Each row of a before or after table is a point. The points were changed in one or more steps. Then noise was added and the rows were shuffled. The steps act on columns, c1 being the first. Write out the steps. A step turns or swaps two columns, mirrors them in a line or flattens them onto one, adds a multiple of one to another, or multiplies or shifts one. Angles are multiples of 10 degrees, from the lower column toward the higher: turns from -170 to 170, lines from 10 to 170 but not 90. Use the fewest steps. Two steps may share a column if one is a turn and the other turns, adds or multiplies; they go together, in the order done. Otherwise the lowest column goes first.
In the rows, 128 means zero.

Before:
159 114
135 66
149 141
136 142
120 145
115 137
135 141
120 134
119 127
132 138
117 139
After (11 x 2):
108 72
100 68
140 75
96 80
221 52
151 4
153 81
105 84
147 83
88 77
190 81
Steps: multiply c1 by 3; shift c2 by -60

Before:
134 147 94 132 122 104 146 121
159 142 104 134 97 120 116 82
96 105 156 124 145 106 121 127
131 120 156 107 154 157 88 136
166 139 131 139 102 129 144 111
149 105 97 158 140 94 144 116
139 154 122 149 137 126 139 87
115 121 169 141 145 133 73 159
134 120 148 126 163 79 114 138
After:
158 130 95 141 98 118 114 173
131 111 84 138 126 104 148 135
148 52 90 203 142 93 144 139
133 45 155 125 166 79 112 120
114 132 180 161 145 133 72 98
167 142 132 158 104 127 142 149
130 164 161 76 154 158 86 122
92 70 165 120 144 106 121 127
140 153 119 182 139 127 137 169
Steps: add 1.5 times c6 to c2; multiply c3 by 1.3; multiply c4 by 2.5; multiply c8 by -1

Before (11 x 12):
88 140 136 107 100 109 136 109 128 139 134 98
135 180 126 146 81 77 170 118 150 169 145 116
115 87 86 127 133 194 152 181 114 96 138 123
89 170 137 124 112 132 89 188 78 133 122 133
107 150 144 158 113 94 138 130 147 122 111 99
138 138 135 120 84 92 125 130 180 134 131 113
130 184 129 115 139 107 114 129 153 87 163 123
128 116 100 151 119 130 100 102 151 101 162 115
125 101 147 139 94 150 150 157 97 100 142 131
93 161 137 149 56 99 156 122 166 119 125 148
147 93 61 112 159 119 105 126 123 48 147 132
After, 11 rows:
125 118 124 142 120 129 118 102 153 89 161 108
148 181 154 116 140 106 123 130 155 97 163 136
101 94 116 125 133 193 137 182 113 78 139 127
116 104 161 136 93 150 136 157 97 118 142 123
142 135 130 117 83 92 125 129 179 136 131 129
134 88 128 117 160 119 119 126 124 23 147 138
107 181 132 127 112 133 111 188 79 138 122 132
153 174 99 139 80 76 144 119 149 160 144 112
106 171 141 151 56 98 139 123 166 128 124 121
117 156 145 146 113 95 132 130 146 133 110 99
95 154 126 103 100 109 131 107 126 142 133 131
Steps: turn c1 and c2 by -20 degrees; turn c3 and c10 by 40 degrees; multiply c12 by 0.4; turn c4 and c12 by -40 degrees; multiply c7 by 0.4

Before (13 x 24):
96 125 141 162 126 158 110 148 131 149 129 144 89 113 48 120 123 129 111 142 91 97 170 112
117 84 142 116 136 135 129 152 124 196 96 116 146 95 113 90 156 38 114 102 102 179 173 148
140 133 135 123 131 115 103 47 112 110 97 95 102 100 81 121 133 122 169 89 116 162 169 149
119 93 152 122 178 144 128 154 199 102 105 153 109 176 156 108 141 131 130 121 123 100 157 64
141 129 154 113 133 109 128 102 144 112 173 132 142 149 118 91 118 138 126 133 136 118 110 149
141 120 128 117 138 123 150 150 132 165 95 148 144 99 152 142 134 91 195 137 143 103 169 126
110 122 102 122 133 107 116 124 134 103 115 141 156 102 155 97 126 125 106 120 144 98 170 155
169 129 190 123 135 168 126 151 115 98 99 100 133 120 139 157 117 134 129 102 70 139 166 154
101 136 126 121 180 111 107 152 169 149 152 142 148 125 115 100 120 129 109 95 115 107 173 133
101 132 156 144 170 172 106 160 126 104 98 146 103 140 119 119 172 103 122 136 144 107 108 112
170 136 155 127 135 110 246 131 144 97 155 134 119 93 156 115 162 133 133 138 125 97 125 147
123 95 108 142 124 125 158 146 108 107 174 142 155 94 134 135 138 133 151 76 80 128 119 153
113 138 119 155 131 128 131 25 159 109 156 70 157 97 149 107 142 98 119 104 150 127 87 145
After, 13 rows:
100 135 128 121 131 112 105 152 172 150 151 142 148 75 115 101 121 128 110 97 116 108 171 128
102 131 156 145 136 170 104 162 123 106 99 146 102 88 144 118 173 100 121 136 120 106 107 128
97 125 142 163 99 159 109 149 130 150 131 144 90 118 88 119 124 130 111 143 49 97 170 129
140 131 136 122 134 117 103 48 112 111 96 95 100 129 115 122 133 122 171 91 80 165 168 127
115 85 139 115 111 134 127 153 123 197 95 115 146 114 102 90 155 39 113 100 113 178 172 128
119 92 151 121 166 144 133 155 201 101 103 151 110 90 122 106 140 131 130 122 156 98 158 128
123 95 109 141 81 125 159 145 108 107 174 144 156 115 79 134 139 132 152 78 133 130 119 129
110 122 105 121 92 107 116 123 136 102 115 142 156 109 145 96 128 126 105 119 154 97 169 128
111 137 120 156 154 127 131 25 158 110 157 70 155 135 149 108 142 99 120 106 147 128 88 128
169 138 154 126 92 108 247 129 144 97 156 132 119 107 126 114 163 134 135 137 155 98 124 130
170 129 190 123 147 168 127 153 116 98 100 99 135 129 71 157 117 135 128 100 139 141 167 129
140 120 129 118 83 124 152 152 131 166 95 148 144 100 145 143 133 91 195 137 153 102 168 128
140 126 154 115 146 107 127 100 143 113 174 132 142 128 136 88 120 137 126 134 116 118 109 128
Steps: add -1 times c12 to c14; turn c5 and c14 by -70 degrees; swap c15 and c21; multiply c24 by 0

Before (13 x 64):
129 129 96 79 152 201 158 142 122 132 135 151 164 124 154 157 98 107 119 118 118 114 159 140 150 160 134 135 127 127 136 138 133 124 113 122 151 174 137 138 132 129 148 105 122 125 136 69 110 115 138 109 114 132 101 157 135 70 112 170 123 79 86 151
120 118 133 113 128 123 120 90 134 80 86 152 144 64 146 147 98 112 133 148 134 121 155 67 149 145 124 112 107 109 166 148 112 140 123 123 127 107 126 126 150 65 152 103 86 112 104 148 180 148 157 132 111 143 160 11 99 97 122 114 159 104 189 155
120 123 161 96 145 120 140 137 62 118 105 119 148 143 134 145 194 99 111 141 121 93 104 113 148 48 147 122 94 120 142 153 109 132 120 143 168 130 131 153 100 104 127 149 80 68 140 54 162 144 127 86 120 143 135 110 117 107 146 151 109 130 107 42
131 107 47 131 146 110 124 99 134 124 161 143 117 146 123 113 110 114 128 154 155 121 149 120 137 139 148 110 105 106 133 147 116 146 130 126 165 119 136 137 126 114 128 111 76 128 139 132 99 129 159 148 178 129 138 143 147 108 89 135 161 151 127 124
104 142 158 91 135 100 172 110 131 114 94 123 121 148 141 161 110 117 113 156 138 133 145 129 121 137 159 140 168 106 118 152 130 211 105 160 144 118 147 127 144 120 98 137 156 126 141 52 126 117 148 94 201 121 134 144 102 93 129 109 105 144 99 167
114 137 160 221 116 140 124 140 127 139 84 155 152 144 139 81 115 111 121 133 96 133 79 124 118 141 142 172 104 146 151 101 102 120 73 129 164 205 137 129 145 120 143 184 175 130 109 146 117 157 101 88 132 137 131 150 129 101 116 112 100 106 86 161
138 127 127 93 104 204 125 123 138 125 84 159 124 112 123 162 103 146 129 156 190 130 149 109 126 89 132 185 108 119 112 157 102 126 81 183 160 168 121 129 149 66 157 156 121 123 117 143 217 122 117 105 108 104 152 146 113 107 135 112 101 149 121 136
144 169 157 139 137 102 132 111 117 138 90 159 117 144 123 162 99 101 126 101 114 97 121 71 112 157 136 108 103 171 119 137 135 129 105 152 161 109 166 121 104 126 159 149 92 139 126 129 149 177 101 116 190 72 124 138 99 122 115 109 160 141 152 111
109 129 137 140 38 113 124 140 111 128 159 117 129 131 130 145 96 114 108 114 110 125 114 136 52 133 137 124 118 132 124 130 110 117 86 137 131 145 128 122 129 127 159 118 78 81 144 107 132 140 160 130 118 129 145 158 100 124 144 128 161 118 99 125
105 135 138 145 58 132 131 110 131 113 78 129 117 132 154 153 125 105 167 76 165 135 145 118 136 116 138 114 113 180 120 134 142 136 127 134 161 108 135 122 145 124 103 114 155 71 113 149 102 131 163 127 129 129 155 119 135 131 130 128 94 97 147 167
116 147 155 132 115 103 157 96 78 95 78 150 111 153 121 136 159 106 177 141 102 137 125 142 52 138 135 242 129 129 130 155 124 152 119 189 156 105 139 148 143 104 158 111 151 121 88 148 99 166 160 110 133 121 100 155 133 95 95 109 159 141 204 159
118 110 145 104 132 105 178 134 107 92 98 144 107 148 122 130 110 110 114 147 115 125 154 134 135 156 131 112 135 110 160 140 141 119 89 127 129 131 202 122 126 107 138 103 88 97 135 143 145 148 104 136 124 145 151 158 178 118 121 118 137 21 82 152
123 107 161 86 125 111 119 119 101 129 77 39 131 109 122 110 96 99 106 157 101 129 160 116 138 148 146 132 115 112 128 101 120 151 127 124 80 109 120 162 80 124 71 121 82 86 131 149 128 128 154 95 121 134 62 120 98 104 133 122 53 137 122 10
After:
122 118 135 113 129 124 118 167 134 80 87 130 142 31 146 147 98 113 132 148 135 122 155 66 149 147 124 113 107 150 165 148 115 139 123 124 127 106 121 127 151 114 152 102 106 112 104 148 181 147 157 131 112 141 160 131 100 96 122 115 158 102 188 156
120 124 161 97 145 119 139 118 61 120 105 127 149 129 134 146 195 98 110 142 121 94 103 115 149 47 146 122 94 159 143 153 109 131 119 142 168 131 133 153 101 98 130 148 85 68 141 53 163 143 128 84 120 144 134 136 116 107 145 150 108 130 106 42
139 127 125 94 104 202 125 133 139 125 83 129 124 88 122 164 104 145 129 156 189 129 147 109 124 89 133 186 110 160 110 156 103 127 82 184 159 167 116 129 149 78 158 156 118 123 116 145 217 122 115 105 106 105 151 130 112 107 137 112 103 149 120 135
123 105 163 87 124 110 120 138 100 130 77 126 131 96 122 109 95 102 105 156 100 130 160 115 137 147 148 131 117 151 129 102 121 150 128 122 80 110 136 162 80 139 70 120 85 85 132 149 128 126 156 95 122 133 62 135 98 104 133 122 54 138 121 10
144 170 157 139 137 102 131 145 117 137 89 124 116 153 124 163 99 103 125 100 114 97 120 73 112 157 136 110 103 210 119 136 135 129 106 152 162 108 158 120 104 112 158 149 93 140 128 131 147 177 101 116 188 69 123 133 102 122 113 109 160 142 152 111
110 129 136 140 39 112 124 117 112 130 159 130 130 115 130 145 94 115 109 113 108 126 113 138 51 133 135 125 120 173 123 130 111 119 87 138 131 143 130 120 129 134 160 117 73 79 146 107 134 139 161 129 119 129 145 139 99 122 144 129 161 118 99 125
103 143 160 92 135 101 171 147 131 114 93 124 121 132 141 162 111 117 114 156 138 132 144 129 123 137 161 137 169 145 118 152 131 210 104 160 144 118 148 127 146 116 98 136 152 126 140 53 127 117 148 94 203 121 134 123 102 94 129 110 105 144 97 168
131 106 48 132 146 111 125 156 135 124 162 127 117 123 123 113 111 114 126 152 153 122 152 120 139 142 147 111 105 145 135 148 116 148 129 127 165 117 132 135 127 113 129 112 77 127 140 133 100 129 157 147 177 128 138 138 145 107 89 134 158 153 127 123
117 136 160 220 118 139 125 117 128 140 85 128 152 148 139 81 115 113 122 133 94 134 80 123 119 144 141 170 104 185 149 100 102 121 73 129 165 205 133 129 145 107 144 185 171 130 109 146 118 158 101 91 131 138 132 121 129 102 116 112 100 104 87 163
117 149 154 130 115 103 158 160 77 95 78 126 110 123 121 138 159 106 177 140 102 138 124 142 51 138 135 243 128 169 131 155 124 151 120 189 156 105 135 147 144 103 159 111 144 121 90 148 101 166 162 109 134 120 98 125 133 95 95 109 157 142 204 159
105 134 138 145 59 131 132 148 132 113 77 127 117 113 153 154 124 105 168 75 164 136 145 119 136 116 138 114 111 221 121 134 143 137 127 135 161 109 133 122 146 129 103 114 156 71 115 149 102 131 162 126 129 128 153 123 133 131 132 128 96 97 146 166
128 128 95 79 152 201 158 114 122 132 133 124 163 121 154 156 97 106 119 118 118 115 157 140 152 160 133 136 129 169 137 139 132 123 113 122 150 176 132 138 132 133 148 104 115 127 135 68 110 115 137 109 113 132 101 131 136 70 110 172 123 79 85 149
119 110 146 104 132 107 178 122 108 92 98 117 109 144 121 129 112 111 113 146 117 125 154 136 134 155 130 112 137 149 160 140 142 119 89 128 130 131 196 122 126 95 139 103 84 98 135 144 147 148 104 135 125 143 151 135 178 119 121 118 136 20 83 152
Steps: multiply c8 by -1; flatten c12 and c39 onto the line at 100 degrees; add -0.5 times c51 to c14; turn c14 and c42 by -30 degrees; shift c30 by 40; flatten c45 and c56 onto the line at 170 degrees

Before, 12 rows:
152 109 77 141 113 182 137 119 158 158 112 203 95 176 95 151 163 142 102 144 123 182 82 160 143 94 119 91 87 108 77 156 83 171 151 143 136 100 119 109 121 126 134 126 76 62 105 104 185 135 93 165 106 148 156 119 150 155 172 129 144 86 79 149
76 75 140 111 147 124 161 132 88 120 120 112 128 151 135 111 130 93 147 111 121 142 105 135 127 143 166 141 153 152 106 140 127 108 180 91 134 156 105 76 128 105 143 163 141 126 139 178 115 139 146 149 176 152 80 121 135 145 166 129 90 140 155 146
107 75 142 107 169 118 117 161 125 121 126 142 148 145 127 112 111 106 165 131 124 123 120 95 156 149 178 137 150 147 141 102 127 78 159 118 108 171 102 103 163 93 87 113 135 126 131 165 123 123 136 121 141 116 126 149 135 104 152 136 113 136 147 137
128 99 121 166 100 85 141 97 144 150 92 168 112 140 152 148 124 133 181 109 104 106 133 144 63 73 111 136 144 161 162 121 148 168 124 150 105 122 114 128 145 157 86 102 135 134 111 138 99 100 85 148 82 108 132 168 90 86 116 140 144 135 137 99
140 123 108 119 111 76 128 126 166 154 108 163 147 122 161 131 120 122 145 108 98 118 147 146 80 82 110 143 145 145 145 110 155 174 136 160 114 167 82 136 115 142 126 116 135 132 102 137 93 81 114 148 85 89 105 153 124 115 123 183 153 124 141 121
160 102 106 159 112 171 125 135 164 154 102 189 76 185 105 131 169 158 66 165 129 183 77 126 119 95 121 85 99 90 106 133 91 179 166 158 107 119 115 124 91 149 138 175 86 90 113 142 146 155 85 141 96 144 157 149 111 154 145 137 164 72 89 160
113 96 148 116 138 136 149 143 106 99 115 147 125 153 113 103 145 89 144 155 143 138 110 128 131 156 188 140 153 138 69 123 118 115 124 108 147 161 144 59 148 141 159 148 116 114 130 192 133 156 130 163 152 119 84 94 145 121 158 126 116 147 143 177
152 129 95 170 107 118 124 107 161 150 107 169 116 127 142 158 112 141 157 97 126 132 124 144 104 90 126 102 127 143 129 122 134 163 117 133 109 154 128 101 110 134 144 96 135 138 130 153 93 71 82 162 73 101 136 186 79 121 144 162 144 120 146 90
149 142 101 151 99 133 144 128 166 153 87 154 99 190 146 179 138 144 150 84 97 118 134 157 75 129 152 98 102 182 175 158 151 159 110 132 150 124 162 112 123 162 153 116 119 115 90 121 65 86 89 177 89 86 154 138 81 108 145 166 154 91 122 108
126 80 138 113 161 120 131 137 101 144 136 141 150 128 124 114 115 87 151 124 141 127 162 103 113 121 137 139 149 149 111 114 175 118 169 94 120 189 101 115 163 138 118 135 131 126 140 183 150 110 145 105 136 116 104 156 105 91 161 127 97 136 123 144
98 111 134 108 149 136 163 135 101 130 118 109 134 176 116 116 105 92 158 168 162 137 106 111 124 146 176 150 134 119 108 120 123 96 166 88 153 158 139 68 151 113 111 145 128 107 106 173 124 125 145 112 140 132 85 128 144 114 196 135 133 127 149 121
103 104 102 138 117 116 108 130 137 141 102 142 129 154 155 123 92 119 162 108 129 84 123 126 110 98 127 143 135 165 123 105 123 134 138 123 95 154 122 158 153 149 135 113 140 157 125 157 113 103 144 115 112 122 78 152 114 121 111 154 121 111 127 125
After:
149 141 101 151 99 133 143 86 166 153 87 153 99 182 146 178 153 143 151 84 169 118 135 157 189 130 152 97 102 182 175 139 150 151 110 133 151 125 162 112 95 161 151 116 118 115 89 122 65 88 89 89 89 86 154 139 83 108 146 167 154 90 144 108
140 123 109 120 110 75 128 112 166 154 108 162 146 111 160 132 145 122 146 108 126 118 148 147 179 81 110 143 146 144 144 163 156 173 135 160 114 166 82 137 100 142 125 118 137 132 101 136 93 82 114 118 85 88 104 153 124 114 123 184 151 124 152 121
127 101 122 167 100 86 141 89 145 150 90 168 110 153 152 147 145 133 180 109 133 106 133 143 194 73 110 136 143 161 161 151 149 165 124 150 105 122 113 129 164 158 87 103 136 135 112 138 100 100 86 118 82 108 133 168 91 86 116 141 143 135 162 98
99 110 135 108 149 136 162 142 101 130 118 109 134 192 117 115 92 91 159 169 105 138 107 111 130 147 177 150 134 119 109 102 122 112 166 87 153 158 139 68 166 113 112 145 127 108 107 173 124 125 146 145 141 132 84 129 144 113 196 135 133 128 144 120
76 76 138 111 146 125 162 138 88 120 120 111 128 150 135 110 119 92 146 112 142 143 105 137 132 142 167 141 152 153 106 127 127 109 180 92 135 157 104 76 120 104 143 162 142 126 137 179 115 139 146 107 176 151 80 121 135 143 164 129 90 139 155 145
103 105 102 138 118 116 107 120 137 142 103 142 128 175 155 123 99 119 162 109 108 85 123 127 143 98 129 143 136 165 124 138 123 153 138 122 94 154 121 158 178 150 136 114 139 155 125 156 114 102 144 144 112 123 76 152 113 122 112 153 121 111 132 125
107 75 143 108 169 118 116 164 125 121 125 141 149 174 127 112 89 105 165 131 106 124 121 94 100 151 178 136 151 147 141 145 126 93 158 119 107 172 102 103 205 93 88 113 135 126 132 165 123 124 136 130 140 115 126 150 136 102 151 137 113 137 129 138
125 79 140 113 160 121 132 146 102 145 136 140 151 156 123 116 112 86 151 125 109 124 162 104 139 121 137 139 149 148 112 125 175 125 169 93 120 189 102 116 210 138 120 134 131 125 138 183 151 111 144 154 136 117 104 157 105 90 161 127 98 136 112 145
151 127 94 171 107 119 124 97 161 149 107 169 118 112 142 157 132 140 157 99 122 133 122 144 157 89 126 102 127 144 129 132 134 166 118 133 108 155 128 100 86 136 144 97 134 138 132 154 93 71 83 98 73 101 136 187 78 121 144 163 143 119 166 91
151 109 77 141 114 183 138 131 158 159 112 203 95 167 95 152 179 142 102 145 155 182 81 161 119 93 117 93 87 108 75 118 83 147 151 143 136 101 121 108 95 126 135 126 76 64 105 104 185 134 93 89 106 148 156 119 149 155 171 128 144 85 71 149
113 96 149 116 140 136 148 151 106 98 116 146 124 167 112 103 135 88 144 155 116 138 108 128 132 154 187 141 152 138 71 118 118 109 125 107 147 160 144 60 167 141 160 148 116 114 131 191 132 155 131 93 153 119 85 93 144 122 159 128 116 148 133 177
158 103 106 158 112 171 125 124 164 153 102 190 75 150 104 131 189 159 64 165 132 184 77 126 139 95 119 86 98 90 105 124 91 152 166 157 108 118 116 125 23 149 137 175 86 89 113 142 146 154 85 116 95 145 158 150 111 155 147 138 163 72 84 160
Steps: add 0.7 times c49 to c8; turn c8 and c63 by -30 degrees; multiply c41 by 2.5; turn c14 and c41 by -20 degrees; turn c17 and c34 by -30 degrees; turn c21 and c32 by -120 degrees; turn c25 and c52 by -170 degrees

Before, 14 rows:
143 120 139 104 125 146 176 153 138 130 148 152 110 136 145 145 111 125 116 131 129 134 117 119 127 137 127 125 132 97 150 125 115 139 110 117 114 119 143 111 130 162 148 142 125 112 130 116 109 132 113 110 126 143 135 131 141 111 136 130 114 132 112 131
119 115 115 118 156 144 127 122 144 122 141 124 125 132 139 144 83 122 118 126 128 144 131 150 130 140 121 116 125 135 128 116 118 147 168 142 108 135 107 134 131 129 116 114 123 150 112 115 103 128 124 108 117 147 128 122 137 119 139 114 114 119 144 121
128 119 143 99 132 108 137 154 142 121 130 117 140 120 150 104 85 112 159 137 148 126 149 153 149 121 141 116 165 116 123 125 134 128 108 136 146 148 131 123 126 144 114 156 128 129 134 111 110 133 146 121 154 129 126 127 121 118 121 100 116 127 138 46
132 137 124 115 137 134 130 109 134 129 135 122 126 135 142 141 84 135 146 116 138 130 116 152 126 111 127 119 129 110 163 116 131 139 134 125 116 126 136 116 135 149 120 144 144 122 131 141 148 130 156 116 115 132 124 164 139 123 124 133 113 135 126 141
150 122 138 101 135 111 125 118 146 121 135 128 111 116 125 95 108 146 123 121 102 114 156 130 128 87 142 112 124 127 131 127 109 128 108 104 106 119 112 138 138 129 122 132 125 114 123 110 121 128 131 113 130 128 128 117 153 98 123 135 134 134 110 137
119 118 138 154 152 146 124 142 144 96 139 127 126 125 119 138 119 108 118 132 150 136 122 109 127 152 130 133 120 114 131 126 103 129 115 139 106 134 110 143 124 134 111 149 123 112 136 114 133 126 158 147 159 127 133 117 118 122 164 107 141 124 118 132
172 188 141 97 141 140 150 136 109 122 147 132 121 132 156 84 121 120 122 117 139 143 139 126 125 135 133 106 124 124 146 124 114 126 193 116 107 128 111 143 131 161 113 132 149 149 119 110 132 132 153 127 170 140 133 119 118 112 107 125 113 135 146 114
119 126 139 161 141 97 134 151 118 129 67 118 106 134 120 133 114 128 116 116 148 140 136 138 170 136 123 104 132 139 120 135 103 132 109 131 109 140 112 122 147 140 116 157 132 157 106 128 117 129 121 108 116 131 163 134 117 117 131 130 160 134 109 129
128 131 115 131 125 127 124 147 131 104 144 116 108 110 129 140 121 111 196 129 133 144 128 153 124 152 122 116 120 123 151 126 106 133 138 134 127 128 126 121 125 141 130 120 122 127 136 168 118 122 156 112 119 135 124 122 133 115 116 127 170 117 131 112
145 134 138 104 125 144 156 139 140 122 126 124 118 98 151 148 124 129 119 133 150 142 119 90 131 112 125 110 145 118 120 135 226 154 118 116 162 118 130 145 134 126 117 131 136 140 122 109 189 133 149 122 130 131 154 130 123 111 126 107 115 133 117 140
134 120 130 106 157 117 126 155 93 121 143 127 121 130 127 145 113 113 120 183 114 107 122 147 128 148 124 105 143 130 122 137 109 128 116 141 110 135 128 137 126 132 115 157 133 141 135 114 108 99 113 108 115 133 129 116 126 119 121 132 120 123 117 146
136 151 111 140 127 140 127 132 93 125 135 124 108 134 120 147 118 114 117 132 148 126 117 145 124 146 133 123 124 131 124 110 115 125 112 142 123 164 110 142 128 163 111 152 127 112 118 123 111 131 152 107 148 126 129 123 121 112 111 138 120 134 200 136
127 136 140 115 123 138 137 155 135 118 118 117 109 131 121 144 123 106 121 128 151 138 116 145 139 128 137 110 125 112 115 129 105 126 110 142 165 119 145 141 136 125 116 150 145 118 131 114 131 102 110 144 131 152 147 128 155 106 161 107 113 135 116 131
125 127 120 148 130 134 129 141 140 125 141 128 152 127 116 147 119 125 118 133 132 92 135 123 131 148 122 122 138 125 152 130 158 132 120 139 113 146 110 122 147 131 114 158 126 113 134 112 187 121 159 108 115 145 125 122 130 123 118 99 129 104 120 117
After (14 x 64):
135 122 129 120 158 118 127 155 93 122 143 127 121 130 127 150 113 128 120 183 113 107 122 147 128 118 131 105 143 130 120 138 110 128 116 140 109 135 128 137 125 132 115 157 134 141 146 86 108 99 114 108 115 133 129 116 126 119 121 132 120 118 118 146
150 131 138 135 135 111 125 118 146 121 135 127 111 116 124 108 108 128 123 120 103 114 156 130 129 141 128 112 125 127 122 126 109 128 107 104 106 119 112 138 138 129 122 132 126 113 89 74 121 127 131 113 129 129 128 117 153 98 123 135 134 158 110 137
133 163 124 122 137 134 130 110 135 130 135 122 126 135 142 143 84 128 146 116 138 130 115 152 126 127 120 119 130 109 138 116 130 139 134 125 116 126 136 116 135 149 119 144 144 122 110 167 147 130 156 116 115 133 124 164 140 123 123 133 113 130 126 141
119 132 138 128 152 147 123 142 144 96 139 127 125 125 119 128 118 128 118 132 150 136 123 109 128 116 133 133 121 114 118 127 103 128 115 139 106 134 110 143 124 134 111 149 124 112 150 87 133 126 158 147 159 127 133 117 118 122 164 107 141 129 118 132
119 120 139 130 141 96 134 151 118 129 67 118 106 134 120 122 115 128 115 116 148 140 136 138 170 148 121 104 132 139 126 134 103 131 109 130 109 140 112 122 147 140 116 157 132 157 139 128 117 130 121 107 116 131 163 135 117 117 131 130 160 122 109 129
119 128 115 121 156 145 127 122 143 122 141 124 125 132 139 145 83 128 118 126 128 144 131 151 129 142 134 116 124 136 115 116 118 147 169 142 108 135 108 134 131 129 116 114 123 150 143 89 103 128 124 108 117 147 128 122 136 119 139 114 114 109 144 122
127 115 139 121 123 137 137 155 134 118 118 117 109 131 121 145 123 128 122 128 151 138 117 146 139 125 125 110 125 112 136 128 105 126 110 142 165 119 146 141 135 125 116 150 146 118 128 85 131 102 110 143 132 153 147 129 155 105 161 107 113 150 117 131
125 152 120 125 130 134 129 141 140 125 141 128 152 127 116 139 119 128 118 133 132 92 135 123 130 119 148 121 138 125 127 130 158 132 120 138 113 146 110 123 147 132 114 158 126 113 147 80 187 121 158 108 115 146 125 122 130 123 118 99 129 100 120 117
136 124 111 123 128 139 127 131 93 125 135 124 108 134 120 141 118 128 117 132 148 126 117 145 124 135 124 122 124 131 151 110 115 124 113 142 123 164 110 141 128 163 111 151 127 112 147 114 111 131 152 107 148 126 129 122 121 113 112 138 120 141 201 136
145 120 138 119 125 144 156 139 140 122 126 124 118 98 151 153 124 128 119 133 150 142 119 89 131 136 122 110 145 118 134 135 226 154 118 116 162 118 130 145 134 126 117 132 136 140 113 71 189 133 149 122 129 131 154 129 123 111 126 107 116 126 116 140
171 146 141 138 141 140 150 136 110 123 147 132 121 132 156 100 121 128 122 117 139 143 139 125 125 136 123 106 124 124 188 124 114 126 193 115 107 128 111 143 131 161 113 132 149 149 136 74 132 132 153 127 170 140 133 120 117 112 108 125 112 142 146 114
128 123 143 132 131 109 137 153 142 122 130 118 140 120 150 116 86 128 159 137 148 126 149 153 149 123 133 116 166 116 119 125 133 129 108 136 146 148 131 123 126 144 114 156 128 129 120 76 110 132 146 121 154 129 126 127 121 117 121 100 116 152 137 46
143 150 139 120 125 147 176 153 138 130 148 152 110 136 146 151 111 129 116 131 129 133 117 119 127 125 123 126 132 97 120 125 115 140 110 117 114 119 143 111 131 162 148 142 125 112 137 92 109 132 112 110 126 143 136 131 141 111 136 130 113 129 113 131
129 151 115 124 125 127 123 147 130 104 144 116 108 110 129 137 121 128 195 129 133 144 129 153 124 116 137 115 120 123 131 126 106 133 138 134 127 129 125 121 125 141 130 120 122 127 150 248 119 122 155 111 120 135 124 122 133 115 117 127 170 109 131 112
Steps: swap c2 and c31; flatten c4 and c16 onto the line at 110 degrees; multiply c18 by 0; turn c26 and c47 by 100 degrees; turn c27 and c62 by 70 degrees; multiply c62 by 2; multiply c48 by 3
